Every row gives one point. Each copy is the shape, with its points in the same order, turned, moved and blurred by noise. Is it also mirrored, or only turned?
In the rows, 128 means zero.

Shape (5 x 2):
[[150  26]
 [130 161]
 [153 139]
 [162  79]
 [113 158]]
Copy 1:
[[212  90]
 [ 83 140]
 [102 110]
 [157  89]
 [ 90 158]]
Copy 1 is: mirrored
Copy 2, 5 rows:
[[230 128]
 [ 96 161]
 [117 167]
 [186 163]
 [ 96 149]]
Copy 2 is: only turned
Copy 3:
[[231 130]
 [100 175]
 [125 186]
 [193 171]
 [ 98 163]]
Copy 3 is: only turned
Copy 4 (5 x 2):
[[227 124]
 [ 97 145]
 [123 164]
 [182 148]
 [ 92 131]]
Copy 4 is: only turned

Shape:
[[181 104 148 101]
 [142  85 144 129]
 [107  93  90 143]
 [112 177 126  75]
 [157 142  81 172]
 [163  86 127 124]
 [117 111  61 111]
 [102 157 131 165]
 [156 194 161 175]
 [151 202 176 174]]
Copy 1 (10 x 4):
[[104 195 109 117]
 [143 166 115 138]
 [157 102 121 103]
 [ 98 151 192  70]
 [ 88  86 113 125]
 [132 168  97 126]
 [136 106 103  68]
 [122  97 175 139]
 [ 63 124 189 175]
 [ 62 131 202 176]]
Copy 1 is: only turned
Copy 2, 10 rows:
[[195 139 125  95]
 [157 133  93 106]
 [119  81  93 125]
 [122 129 198  92]
 [162  82 126 179]
 [181 114  96 107]
 [130  52 125 103]
 [107 133 140 165]
 [157 163 171 194]
 [153 182 176 191]]
Copy 2 is: mirrored
Copy 3 (10 x 4):
[[123 148  57 138]
 [135 156 104 122]
 [115 113 150 106]
 [148  53  79 161]
 [ 63 118 139 162]
 [114 154  94 120]
 [ 95  84 124  99]
 [136 105 151 181]
 [118 125 116 236]
 [130 125 113 249]]
Copy 3 is: mirrored
Copy 4:
[[126 144 195 130]
 [ 90 114 169 140]
 [ 87  72 128 123]
 [163 138  98 150]
 [154  43 156 139]
 [101 107 188 125]
 [118  76 113  91]
 [123  72 123 191]
 [168  87 173 219]
 [174  95 163 234]]
Copy 4 is: only turned
